Rows are points. To make a cloud, some directions were put in groups of two or more. Within a group, all points are equally far from the middle, so they leave a hole (a ring in 2 directions, a hollow ball in 3). The other directions are filled evenly. Then the cloud was stretched, turned, moved and blurred a little. How many holes are there, and how many directions does each take, smallest first?
In the rows, zero is written as 128.

Cloud, 13 rows:
[[102 163]
 [158  89]
 [159 152]
 [114 144]
 [189 128]
 [205 162]
 [ 99  80]
 [132 152]
 [114 140]
 [153 214]
 [167 137]
 [196 133]
 [ 39 133]]
Holes: 0

Cloud:
[[121 166 178]
 [129  98  88]
 [162 180 125]
 [143 139 151]
 [136 215 162]
 [114 112  52]
 [124 155 107]
 [ 89 175 129]
 [111  89 170]
 [157 176  96]
 [152 118  89]
 [123  45  81]
 [ 85  38 117]
 [136  24  92]
 [ 97 154  96]
 [ 87  64  99]
 [132 136 164]
 [ 94 132 129]
 [159  30 109]]
Holes: 0

Cloud (20 x 3):
[[ 90  66  83]
 [125  49 122]
 [130  84  53]
 [171  78 119]
 [116  92 167]
 [108 129 177]
 [108 191 148]
 [141  89 169]
 [141 197 109]
 [169  74 109]
 [144  54 124]
 [142 134  59]
 [152  61  85]
 [138 166  73]
 [ 95 156  76]
 [131 165  71]
 [172 125 166]
 [172 141  87]
 [135 154 186]
 [131  60  67]]
Holes: 1 (3)

Cloud:
[[ 66  99 120  58]
 [136 110  94 166]
 [137 113 133 199]
 [129 150 168 125]
 [128 156 130 157]
 [112  71 160 136]
 [ 87 173 163 104]
 [ 90  85 131  73]
 [146  98 124  66]
 [144 118 171  33]
 [ 61 126 116 144]
 [ 80 150  89 130]
 [ 49 131 116 147]
 [ 93 100 152 173]
 [ 81 147  67 138]
 [ 84 134  89 130]
 [ 84 139 104 194]
 [122 126  97  39]
 [115 157 115 103]
 [101 186  74  86]
 [ 93 175 143 108]
 [131 111 153 155]
 [125  93  78 143]
 [143  90 136  94]
 [120 191 144 118]
 [103 172  92  47]
 [133  55  95 195]
 [124  96 121 218]
 [ 97 195 136   7]
 [ 76 165 147  35]
 [ 84 178  77 159]]
Holes: 0

Cloud, 29 rows:
[[144 123 141  46]
 [160 139  83  98]
 [180 152 151 115]
 [ 64 153 110  93]
 [149  93 138 189]
 [133 174 118  62]
 [137 108 193 112]
 [ 53 148 131 200]
 [146 188 148  96]
 [102 147 179  76]
 [162 166 124 179]
 [ 44 139 147 130]
 [ 79 141 171 227]
 [107  82 123  73]
 [155 134  78 124]
 [119 111 164 225]
 [135 145 116  43]
 [148 175 115 182]
 [178 114 156 113]
 [ 44 139 130 128]
 [108  71 163 144]
 [153 140 182  90]
 [120 133 167 231]
 [ 91  83 111 179]
 [101 135  68 107]
 [119 171 169 215]
 [164 178 150 109]
 [ 60 107 106 113]
 [143  98 184 173]]
Holes: 1 (4)

Cloud (52 x 6):
[[139 118 169  82 116  51]
 [ 97 162  71 164 107  94]
 [128 156  87 164  66 197]
 [103 159 200 182 126 118]
 [111  93 167 127 150  59]
 [135  94 228  92 145 104]
 [ 97 115 170  83 179 133]
 [163 162 163  79 104 186]
 [ 68 182  76 140 121 121]
 [123 111 143 225 100 133]
 [ 31 157 191 155 109 175]
 [ 47 132 109 194 138 180]
 [ 94 119 158 222 133 154]
 [177  58 182 150 126 162]
 [ 76 154 205 171  88 120]
 [ 91 163 133 173 103  79]
 [ 48  87 119 167  87 192]
 [193 182 113 117 149 112]
 [121 108  53 136  85 105]
 [112 180 134 135  34 133]
 [182 154 114 184 117 105]
 [172 198 128 103 147 131]
 [112 161 147 196 114  93]
 [192  75 177  94  76  95]
 [135 109 180  82  97  61]
 [163 114 126 144 167 185]
 [192 103  99 115 145  62]
 [133 133  82 102 140  65]
 [ 74 205 142 126  91 181]
 [ 99 170 130 177 102  85]
 [135 125 206  74 149 164]
 [131  52 137 128 156 156]
 [134 132 188  64 149 161]
 [167  87 181 133 180  87]
 [150 108 189 139 193 131]
 [157  67  97 134  97  75]
 [183 123 100 132 133 184]
 [163 117 242 119 115 133]
 [168 125 136  52  77  99]
 [ 90  55 185 110  93 149]
 [228  97 140 144  90 114]
 [106 153  91  92 129  76]
 [191 191 128 103 147 112]
 [ 82 201 143 146 138 178]
 [132 198 119 139 153 166]
 [ 89 163 126 110  84  75]
 [ 96  93 188 109 178 108]
 [134 154 130 204 111  99]
 [154 114 138 211  70 133]
 [ 98 107 103 106 178 137]
 [119 119 198  75 167 144]
 [214 138 116 113  71 152]]
Holes: 3 (2, 2, 2)

Cloud (56 x 6):
[[149 221 162 161  99 114]
 [130 102 131 114  57 194]
 [ 96 137 156 167 165 187]
 [ 57 200 100 108 106 126]
 [ 75  89 183 187 163 169]
 [ 78  87 119 212 160 166]
 [ 84 106  78 187 159 159]
 [157 130  94 131  80 177]
 [141 227 126 127 125 168]
 [116 157 144  91 196 176]
 [ 77  72 119 170  96 130]
 [133 131  99 249 162 170]
 [137 188 111 178 138 182]
 [159 140  68 155  71 146]
 [129 144 154 140 137 198]
 [150 135 161 139 192 150]
 [113 129 182 114 210 122]
 [ 66  92 176 154 165 149]
 [137 110 128 111 224 143]
 [ 94 179 123  78 106  88]
 [109 143 184 186 134 181]
 [ 69  88 183 139  69 114]
 [135 171 143 113  80  76]
 [ 80  81  66 162 145 173]
 [172  46 138  87 141  61]
 [110  46 124 143 194 136]
 [158 131 132 160  88 157]
 [140  92 107 157  77 110]
 [103 110 179 174 162 183]
 [151 144  89 131 219 156]
 [128 147  47 138 120  90]
 [100 136 135 126  41 146]
 [185 141  49 184  90 118]
 [ 69 183 142  97 128  94]
 [157 143 141 174  78 112]
 [116 154 174 142 132 194]
 [152 118 147  94  92 184]
 [153 189  67 147  72 172]
 [170 205  73 138 106 160]
 [128  92  72 119  67 163]
 [ 92 144 131 174  53 101]
 [120 195  91 156  42 141]
 [205 144 100 115 137 121]
 [106 126 136 110 134  70]
 [130 128  48 142  94 112]
 [ 70 136 212 155 172 117]
 [131 112 147 196 178 162]
 [ 75 200 119 163 167 143]
 [125  87 134  92 223 128]
 [ 65 181 134 103  95 105]
 [ 70 114  88 214  90 123]
 [102 177 161 102  65  89]
 [152 120 101  93 116  78]
 [ 74 145  78 155 159 210]
 [102 115 114 167 175  93]
 [187  95  89 167 171 183]]
Holes: 1 (2)

Cloud:
[[ 33 171 116 128  87  87 103 152]
 [130 148 102  89  55 158  90 170]
 [ 77  75  97 100 126 132 138  97]
 [ 97  93 205  71 135 116 130 134]
 [111 140 114  69 192  65 184 179]
 [103 133  99 209 134  79 117  83]
 [192 113 135 113 192 143 156 103]
 [ 86 167 120 134  49 145 187 122]
 [200  98 127 141 171  76 132 162]
 [124 132  54 133 181  95 201 127]
 [128 132  80 121 150 109  44 193]
 [121 177 128 134 137 185  58 118]
 [119 135  68  85 104  29 136 161]
 [128 133  98 102 185 112 229 109]
 [100 163 165 151  64 106 117 155]
 [166 173  96 165 133 107  91  71]
 [ 98 140 136 173 119 102  87  57]
 [173  97  61 113 171 123 190 139]
 [ 67 117 121 157 154 126 132  58]
 [162  65 125 100 163 154 109 101]
 [137 130 139 147 111  67  64  85]
 [111 243  94 110  87 104 161 133]
 [166 166 120 119 170 168 119 183]
 [102  68 146 126 197 144 129 100]
 [103  80 142 112 148  45 188 152]
 [ 74 158  89 127 112  74  53 179]
 [ 53 169  93 174 134 106  63 144]
 [ 88 100 107  82 148 204 121 115]
 [ 81 190  80  59  82 166 164 141]
 [ 86 134 143  87 177 160  64 134]
 [131 150 153 147 186 140  90 183]
 [ 98 161 169 152 116 146 194  89]
 [152 139 173  73 145  48 109 121]
 [ 95 203  66 125 140 136 203 162]
 [ 33 142 147  80 115 137 174 127]
 [148 153 175  97 164  36 130 138]
 [ 60 184  64  84  79 127 149 155]
 [ 46 130 101 113  66 105 152 162]
 [119 152  71  86 151  72 201 185]
 [ 62 124 162 132 126  76 133 195]
 [ 59 202 109 154  72 126  74 116]
 [146 130  98 136 212  70  87 181]
 [112 195 126  55 166 167 198 144]
 [141 135 146 185 153 128 113  73]
 [133 165 100 144  97 177  55 139]
 [176 149 109  49 125  88  85 155]
 [105 164 166 138  67  95 136  78]
 [148 153 118 126 103 160 147 201]
 [ 73 167 111 111  56 178 144  75]
 [ 99  77 189  82 158  91 176 134]
 [103 131 175 175 173 141 149  85]
 [176 189  52 126 100 116  86 108]
 [ 75 151  42 101 111 175 124 142]
 [111 176  47 145  99  79  56 174]
 [123 143  97  60 141 199  90 140]
 [ 85 123 154 133 159 174 111  58]
 [157  79 178 135 159 136 137 162]
 [101 160  73 204  98 162 135 149]
 [122 187  66 107 103 135 187 193]
 [ 70 224 127 154 139 129 168 142]
 [123  91 140 148 208  51 158 136]
 [108 194 134  98 143  63  57 129]
 [141 155 125  30 133 130  93 171]
 [126 103 177 128 189 181 127 139]
 [142 148  94 132 116 123 230 101]
 [145 145 136 142  46  87 146 119]
 [ 70 170 136  49 166  84 140 154]
 [141 136 127 102 214 162 103 177]
 [159  86 120  77 183  84 200 159]
 [113 223 100 134  93  46 134 158]
 [ 80 156  64 113 177 189 156 139]
 [ 87 150  26 157 120 139 111 177]
 [ 89 201 138 105 155 153  62 101]
 [116 133 143 164  75  40 148 136]
 [ 56  97 154 116 137 113  81 115]
 [154 107 152 101 111  28 107 147]]
Holes: 3 (2, 2, 4)

Cloud:
[[135 136 183 238 195 163 141  98]
 [155  90 217 151 153  78 101 180]
 [110  77 168 198 233 114 172 149]
 [132 140 118 111 109  42 106 162]
 [118  51 115 132 177 141 102 114]
 [ 71 113 133 121 168 103 139 177]
 [114 133 132  60  95 164 112 105]
 [139 150 130  99 175 142 104  77]
 [187 126 129 100 102 126 187 236]
 [ 65  52 173 138 166 113 160  95]
 [195 129 106 170  95 148 136 144]
 [161  80  93  97 163  97 134  73]
 [162 144 119  88 122 117  99 193]
 [194 105 176 127 140 119  72 180]
 [156  95  94  63 109 150 118 163]
 [ 94 131  52  80 100 127 136 165]
 [136 151 110 108  62 124 112 146]
 [164 117 183 203 192  95 142 148]
 [ 86  91 167  87 181 159 139 106]
 [144 141 136  81 132 153  87 196]
 [ 34 172  77 192 131 131 122 170]
 [136 107 169 115 155  98 126 223]
 [ 99  82 114 164 112  72 194  97]
 [106 112 160 211 141  44  94 128]
 [178 110 190 114 147 118  99 152]
 [102 124 113 202  69  92  84 138]
 [117 114 133 161 159 178 140 103]
 [112  52 147 139 162 146 138  85]
 [145  86 112  87 165 219 168 134]
 [145 102 121 169 124 173 195 120]
 [184  89 133 190 147 158 211 121]
 [ 88 157 131 119 111 143  90 136]
 [109 165 182 131 193  90 130 159]
 [136  59 157 150 131 185  83 109]
 [ 86 183  95 193 150 143 163 113]
 [165  90  57 152  45 178  88 125]
 [ 54 181 143 154 140 116 130 176]
 [181  87 163 159  88 120 101 155]
 [ 82 158 115 154 176 121 139 158]
 [151 186 116 136 142 103  85 168]
 [145 109 125  87  94  83 129 149]
 [187  47  76 171 154 134  88 144]
 [ 78 133 142  68 195 135  98 133]
 [106 107 169 193 167 131 107  99]
 [185 146 101 100 144 122 154 142]
 [151 136 168 179 174 111 125  92]
 [240 116 108 180  99  93 117 168]
 [ 83 134 123 126 175  63 145 137]
 [119 162 113 207 202 105 135 143]
 [ 96 163  97 111 105 141 129 181]
 [ 96  79 118 209 161 136 125 167]
 [137 157  65 109 101 150 147 173]
 [158  39 128  63 142 162 167 164]
 [178 168 179  96 171  96 123 141]
 [118  73 156 147 114 134 189 186]
 [ 21 188  86 162 194 127 143 114]
 [161  51 148 187 142 108 124 178]
 [169  85 145 163 249 171 130 108]
 [ 80 168  78 166 160 105 147 123]
 [112 106 157 177 188 128 184 133]
 [110 127  95 216  79 111 108 139]
 [141 175 168  79  84 109 156 145]
 [204 111 121 129 114 107 101  94]
 [107  86 151  72 135 142 146 171]
 [155 110 101 192 165 105 118 126]
 [168 129 104 115 116 121  66 140]
 [120 186  86 109  89 186 110 133]
 [131 106  96 187 148 169 154 122]
 [134  95  75  99 118 164 127 179]
 [118  42 210 126 168 136 100 125]
 [ 46 149 110  69 111 117 103 117]
 [195 152 143 113  86 135 142 176]
 [165  76  72 130 150 128 175 151]
 [163 115 119 187 125 108  97 123]
 [106  89 169 172 108 122 132 155]
 [115  97 144 117 122 123 106 149]
 [125 146 103  96 142 119  67 145]
 [123  86 134  46 130  99 153 163]
 [139  77 167 178 107  80 150 127]
 [115  49 150 116 188 155 172  73]
 [139  65 191 120 200 153 103 115]]
Holes: 0

Cloud (74 x 8):
[[ 87 121 176 126  95 144 137 145]
 [ 89 165 108  64  77  88 132 115]
 [126 128 129  98  30  94  87  98]
 [ 99 143 142 144 130 121 129  89]
 [125 192 179  78  86 103  77 131]
 [113 110 222  74  76 132  78 134]
 [126 181 154 117 106 125 167 108]
 [155 176 167  77  47  95  91  63]
 [ 85 117 146 120 106  51 153 101]
 [ 87 114 216  99  84 115  92 147]
 [154 175  39 123 123  91 154 103]
 [112  59 154 121 130 143 131 130]
 [166 142 142  51  97 138 134 164]
 [152 208 127 139 111 110 173 148]
 [127 114 138  95  94  51 156 150]
 [ 86 178  83  94 136 116 136 151]
 [ 76 112 100 153  92  84  96 121]
 [188 157 134 168 120  91  89  67]
 [129 166 181 101 125 139 109 155]
 [158 127 113 156 198  98  79 120]
 [ 84  80 171 124 115 126  68  92]
 [129 126 137 113  29 108  97 108]
 [110 145 154 125 154 147 144 154]
 [115 163 104 165 137 152 102 118]
 [ 95 104 110 118 121 138  68 145]
 [141 131 131 118  34 128 158 145]
 [133 146  58  98  93  91 161  80]
 [194 107 150 114  95 130  71 103]
 [169 130 120 186 131 101 130 127]
 [114 156 178 172 101 104  78 145]
 [ 76  64 144  86 126  87  87 153]
 [155 154  91  81 126 142  86 150]
 [ 61 117 165 117 120 115 138 192]
 [144 182 150 114  90 159  78 119]
 [ 58 133 124  97 112  86  97 154]
 [181  92 133 105  86 132  91 102]
 [137 113 144 138 172 126 127 156]
 [185 138  82 155 120 128 150  91]
 [155 134 134  34  96 121  99 130]
 [102  85 138  94  92  31 139 123]
 [159  87 148  65  69 137  70 114]
 [ 97 101 203 132  41  98  89 121]
 [101 148 120  67  44 144 126 124]
 [ 74  84 106 124  64  95 134  87]
 [121  68 152 124 141 113 146 155]
 [126  30 174  73  46 151  96 120]
 [105 159  92 111 175 120 103 116]
 [144 159 103 103  58 130 136  73]
 [163 114 127 163 159  90 132 130]
 [148 103 149  67  71  92 145 179]
 [141 141 138 134 122  66 166 121]
 [161  84 126 125  50 124  93 176]
 [129 100 155  59 128 104 171 144]
 [126 188 189  80 111 108 105 100]
 [ 96 191 133 112  98 110 140 206]
 [168 118  90 113 156  77  99  59]
 [124 154 148  97  40 138 143 122]
 [ 93 179 143 106  79 105 123 203]
 [162 129 121 142 189 131  93  96]
 [ 91  39 124  45  86  84 148 137]
 [ 93  86 183 139 101 148  80 145]
 [162  81 158  68  53 121  68 134]
 [129 134 186  63 119 133 133 137]
 [145  66 104 158  86 133 141 153]
 [107 186  65 109 123  98 135  97]
 [126  30 144 120  95  89  57  99]
 [101 174 113 135 155  87 153  88]
 [ 97 147 191 156 132  99  63 155]
 [ 72 128 108 150 109 100  58 144]
 [178 211 132 104 100  57  99 119]
 [ 96 167  88  79 114 118 120  87]
 [112  90 153 130 124 169 129 150]
 [ 80 100 184  79   7 138 139 146]
 [152 175 154  68 108 137  81 169]]
Holes: 2 (2, 3)

Cloud, 89 rows:
[[161 117 149  69 184 108 115 176 179]
 [ 49 129 159  88 127 136 137 116 167]
 [103 117  70 159 148 120  67 154  86]
 [127 153  75 103 139 152  67 118 151]
 [180 160 184 157 106 138  98 111 161]
 [ 78 149  53 134 136 134 149 237 151]
 [170 122 152 147 108 106 224 132 148]
 [123 193 161 115 176 123  87 185 157]
 [139 109 156 126  87 104 126  86  68]
 [101 107 143 141 187 116 141 151 190]
 [ 96 101  78 161 105 140 129 218 209]
 [ 82 138  78  94 155 190 102 167 175]
 [121 108 134  64 136 161 169 158 171]
 [132  98 165  93 112  73 195 207 129]
 [147  64 128 123  86 100 151 158  88]
 [ 97  84 133 111 138  62  73 178 109]
 [ 93 115 102 169  97 192 168  64 122]
 [117 100  67 131 160  64 150 156 104]
 [159 132 152 116 142  34 165  77  99]
 [170  67  90 171 124  74 180 137 152]
 [165  99 147 100 117 115 137 150 232]
 [150  76 111  99  92  80 145 106  61]
 [121  85  81 195  80  82 157 138 179]
 [103  67  64 140 116 115 166 232 138]
 [ 32  90 112 131 115 120  87 128 112]
 [115 175 127  99 188 150 133 249 162]
 [ 94 136 157 130 103 108 176  70 200]
 [138  85  61 191 121 161 128 122 131]
 [ 79  77 133 135 117  63 186  76 132]
 [179 169  98  96 143 172 140 182 143]
 [131 104  39 140  67 101 145 194 147]
 [128  74  76 109 131  93  94 140  70]
 [ 76 160 119 115  67  96 170 112 161]
 [ 96 101 109 141  59 184 103  88  86]
 [131 156 139 115 133 201  78 227 200]
 [159 109 142  81 119 143  88 142  92]
 [ 74 104 104 119 164 104 133 132 189]
 [ 79 107 170 165 159  97 157 158 133]
 [ 67 181 112 155  88 110 142 136 150]
 [156 139 168 136  75 187  89 106 133]
 [ 49 111 146 148  79  84 100 138 130]
 [132 108  68 126 114  77  80 157 109]
 [ 74  76 136 102 133 147 163 127  96]
 [178 174 159 106  79 127 148  46 116]
 [128  71 162 114  83 153 116 130 152]
 [154  77  34 150  98 100 143 163 129]
 [141 165  77 148 164 142 145 192 179]
 [142 175 109 186 130  82 183 184 182]
 [ 66 105  83 167 167 109 110 210  89]
 [100  92  97 183  77 168 173 137 135]
 [176 119 143 161 143 116 190  95 141]
 [152 108 146  61 169 143 117 170 182]
 [222 140 136 148 119  65 120  66 146]
 [201 127 116 141 143  44 110 141 140]
 [170 168 184  94  63  97 178 141 179]
 [146 155 112 150 198 129 140 181 150]
 [110 170 152  78  86 118 166  85 169]
 [174 142 124 172  73 151  96  90 151]
 [146 105 147 102 156 103  55 170 173]
 [156 121 187 119 133  94 130  81 224]
 [116  63 120 165  67 111 154  60 149]
 [219 135 115 138  59 105 152 113 128]
 [160 155 131 114 144 160 163 248 143]
 [ 86 179 108 147  94 121 117 122 110]
 [158 110 122  81 143  93  95 143  86]
 [162 123 126 167 160  32 163 208 154]
 [146 166 128  93 126  74 101 210 165]
 [108 113 121 130 107 205 187  94 149]
 [113 179 135 125  51 155 168 136 168]
 [ 73 117 190  80 133 114 102 156 142]
 [ 45 121  71 144 104 183 153 196  88]
 [146 171 122  89 148  95 131 173 113]
 [106 181 138 177  86 100 105 131 149]
 [185 157  96 142 169 158 152 152 171]
 [137  95 128 164 103 159 164 174  86]
 [ 44 114 110  97 113 127 105 118 151]
 [ 44  89 135 167 152 122 127 136 132]
 [151 132 160 171 106 103  73 109 153]
 [110  63 100 145  50 119 165 149 166]
 [ 39  94 145 148 123  77 124 147 174]
 [147 162  91 185  80 152 128 165 190]
 [160 175  99 162 133 129 140  62 142]
 [109 126 160 180 136 154 189 162 145]
 [127 155 145  48 167 138 120 144 168]
 [166 121  51 148 138 114 161 193 139]
 [ 93 111  89  73 123 123 163 166 181]
 [182 125  75 106 123 157 124 134  75]
 [135  80 150  70 158  80  99 174 131]
 [159 133 163 167 107  81 103  83 114]]
Holes: 2 (3, 4)
